Every row gives one point. The last column is the point's height on a tilted bowl or saddle (a function of degree 2), plus a little noise. Count its main directions that bend up, bend down and stay straight.
In the rows, zero is written as 128.

Points (16 x 4):
[[109 127  95 126]
 [118  87 131 122]
 [ 96 104 151 104]
 [ 70 105 110 113]
 [142 205 230   7]
 [190 142  94 115]
 [121 144 121 116]
 [127  77 102 133]
 [ 78 159  91 107]
 [120  75 117 128]
 [156  28 144 113]
 [153 192 143  85]
 [ 58  82 166  76]
 [ 82 102 116 116]
 [110 105  33 131]
 [193  68 144 114]]
Directions: 0 up, 3 down, 0 straight

Points (27 x 5):
[[119 110 138 128 140]
 [199  64 126  94 177]
 [ 80  51  57 129 138]
 [208 172 140  83 173]
 [ 95 131 242 121 210]
 [134 101  97 110 134]
 [118 146 166  77 156]
 [125 112  93  77 131]
 [ 59 191 154  69 178]
 [185 145 153 124 153]
 [185 209 127 197 199]
 [150 135 183 159 160]
 [134 174 179 174 175]
 [117 103 186 187 180]
 [124 141 108  65 138]
 [ 85 119 121 163 147]
 [159 149 149 189 164]
 [130  77 219  16 235]
 [159  70 160  93 167]
 [196 125 104  76 162]
 [179  92 224  76 199]
 [117 112 102 153 141]
 [ 52  60  96 133 140]
 [147 161 133 181 163]
 [117 136 151  98 144]
 [106 131 131 106 135]
 [130 132 169 112 150]]
Directions: 3 up, 0 down, 1 straight

Points (43 x 7):
[[150  80  92 105 190 108 161]
 [181 135 125 123 147 139 116]
 [130 170 153 158 133 110 103]
 [123 142 150 180 140  41 162]
 [122 116 131  71 118 149 136]
 [120  64 193  65  83 193 171]
 [174 160 124  72 180 160 109]
 [112 221 183  97 112 131 101]
 [111 180 113 160 125  40 150]
 [216 132 124 191  49 143 181]
 [ 87 172 147 128 154 152  93]
 [ 91 111 171 136 100 115 154]
 [ 54 141  97 137 119 123 136]
 [109 104 109 157  66  74 179]
 [153  95  34 203 132 109 142]
 [166 160 181 172 181 189  67]
 [138  99  76 145 133 138 126]
 [155 138 118  59 152 153 125]
 [ 88 162 175  40  72 246 107]
 [ 61  93  99  92 148  33 249]
 [119 233  92 240 164 151  62]
 [139 152 145 128 170 158  88]
 [226 229 124  73  84 188 126]
 [138 147 175 163  79  98 138]
 [230 108 161 104 113 106 194]
 [174 104 175 132 162 142 130]
 [ 98 103 170 100 130 171 123]
 [197 130  99 152 139 215  97]
 [134 126 132 127 239  84 185]
 [151 197 125 107 119 116 115]
 [176 133 116 163 112 194 101]
 [153 106 102 185 188  65 163]
 [131 102 134 198 126 146 122]
 [119 138 194  84 127 134 136]
 [105 202 193 128  93 144  87]
 [126  84 156 157 200 165 123]
 [ 90 102 177 152 121 145 133]
 [129 182  81 167 105  86 117]
 [211 153 151 189  90  77 162]
 [167  98  78  84 102 125 165]
 [106  87 106 227 120 149 138]
 [ 72 135 105 231 186 116 127]
 [126 124 166 178  63 143 138]]
Directions: 4 up, 0 down, 2 straight
